Each row is a point. Each copy is the shape, with its points in the same order, turned, moved and blurred by noise. Some copies are also mirrored. Which?

Shape, 8 rows:
[[0.152, -0.091],
[0.230, 0.194],
[0.327, -0.208],
[-0.309, -0.036],
[-0.106, -0.019],
[-0.125, -0.090],
[-0.131, 0.097],
[0.156, 0.127]]
Copy 1 (8 x 2):
[[0.173, -0.240],
[-0.144, -0.273],
[0.270, -0.388],
[0.128, 0.244],
[0.094, 0.067],
[0.222, 0.078],
[0.050, 0.110],
[-0.005, -0.186]]
Copy 1 is: mirrored
Copy 2 (8 x 2):
[[0.049, -0.217],
[0.264, 0.010],
[0.108, -0.412],
[-0.294, 0.095],
[-0.156, 0.002],
[-0.160, -0.065],
[-0.068, 0.119],
[0.192, -0.003]]
Copy 2 is: only turned
Copy 3, 8 rows:
[[0.255, -0.102],
[0.211, 0.187],
[0.438, -0.136],
[-0.191, -0.257],
[-0.018, -0.128],
[0.009, -0.229],
[-0.101, -0.025],
[0.159, 0.088]]
Copy 3 is: only turned

Shape, 8 rows:
[[0.044, -0.050, -0.044, 0.317],
[0.065, 0.001, 0.159, -0.273],
[-0.037, 0.112, -0.193, 0.223],
[-0.123, 0.059, -0.297, 0.175],
[0.249, -0.253, -0.146, 0.086],
[0.059, 0.206, -0.083, -0.264],
[-0.084, 0.219, -0.082, 0.281],
[0.142, 0.103, 0.054, 0.147]]
Copy 1 (8 x 4):
[[-0.051, 0.267, 0.070, 0.263],
[-0.044, -0.141, 0.007, -0.262],
[-0.117, 0.319, -0.166, 0.187],
[-0.086, 0.291, -0.271, 0.233],
[0.289, 0.137, 0.038, 0.147],
[-0.067, 0.101, -0.228, -0.276],
[-0.230, 0.364, -0.158, 0.125],
[-0.094, 0.256, 0.080, -0.012]]
Copy 1 is: only turned
Copy 2, 8 rows:
[[0.107, -0.367, 0.063, 0.176],
[0.121, 0.118, -0.056, -0.253],
[-0.082, -0.198, 0.100, 0.229],
[-0.179, -0.207, 0.119, 0.182],
[-0.032, -0.416, -0.227, -0.060],
[-0.101, 0.189, -0.070, -0.052],
[0.052, -0.125, 0.199, 0.282],
[0.172, -0.143, -0.057, 0.168]]
Copy 2 is: only turned
Copy 3 (8 x 4):
[[0.277, -0.067, -0.048, -0.171],
[-0.128, 0.095, 0.178, 0.173],
[0.253, 0.155, -0.092, -0.206],
[0.181, 0.170, -0.256, -0.220],
[0.211, -0.159, -0.222, 0.164],
[-0.013, 0.384, 0.081, 0.118],
[0.258, 0.206, 0.030, -0.330],
[0.250, 0.046, 0.120, -0.036]]
Copy 3 is: mirrored
Copy 4, 8 rows:
[[-0.267, -0.109, 0.085, -0.115],
[0.210, 0.103, -0.216, 0.048],
[-0.348, -0.042, 0.095, 0.119],
[-0.375, -0.091, 0.032, 0.236],
[-0.292, -0.103, -0.279, -0.194],
[-0.028, 0.256, -0.196, 0.204],
[-0.288, 0.038, 0.234, 0.109],
[-0.162, 0.085, 0.089, -0.118]]
Copy 4 is: mirrored

Shape, 11 rows:
[[0.121, -0.445, -0.381, -0.132, 0.081, 0.321],
[0.213, 0.043, 0.188, 0.260, -0.249, 0.075],
[0.120, -0.014, -0.057, 0.007, 0.088, -0.144],
[0.152, 0.029, 0.171, 0.101, -0.273, -0.220],
[0.030, -0.056, -0.277, 0.219, 0.090, -0.213],
[0.194, 0.129, 0.169, 0.051, -0.030, 0.014],
[0.121, -0.092, 0.166, -0.023, -0.089, 0.648],
[0.136, 0.133, 0.058, -0.099, -0.092, -0.149],
[-0.178, 0.102, 0.175, 0.217, 0.065, -0.205],
[-0.055, -0.253, 0.160, -0.108, -0.138, -0.156],
[-0.065, 0.094, 0.063, 0.145, -0.277, 0.221]]
Copy 1:
[[0.343, -0.381, 0.129, -0.101, -0.437, -0.162],
[0.053, 0.283, -0.293, 0.250, -0.166, 0.044],
[-0.132, -0.133, -0.047, 0.102, -0.066, -0.002],
[-0.005, 0.188, -0.212, 0.268, 0.075, -0.073],
[-0.045, -0.327, -0.108, 0.165, -0.001, 0.244],
[-0.180, 0.174, -0.207, 0.032, -0.127, -0.073],
[0.222, 0.267, -0.151, -0.264, -0.506, -0.125],
[-0.159, 0.041, -0.166, 0.090, 0.050, -0.174],
[-0.160, 0.111, -0.066, 0.042, 0.132, 0.280],
[0.095, 0.088, 0.174, 0.113, 0.105, -0.087],
[0.201, 0.192, -0.320, -0.095, -0.109, 0.087]]
Copy 1 is: mirrored
Copy 2:
[[-0.038, -0.584, 0.160, -0.314, -0.087, -0.281],
[0.220, -0.059, -0.129, 0.141, -0.069, 0.224],
[0.070, 0.018, 0.137, 0.038, 0.034, -0.193],
[0.121, 0.021, -0.055, 0.261, 0.186, 0.088],
[-0.059, -0.047, 0.233, 0.207, -0.172, -0.272],
[0.206, 0.104, -0.067, -0.026, 0.033, 0.025],
[0.138, -0.290, -0.204, -0.474, -0.116, 0.257],
[0.075, 0.090, -0.072, 0.055, 0.189, -0.128],
[-0.120, 0.249, 0.174, 0.136, -0.048, 0.120],
[-0.088, -0.117, 0.184, 0.042, 0.318, 0.092],
[-0.082, -0.100, -0.234, -0.003, -0.095, 0.212]]
Copy 2 is: mirrored
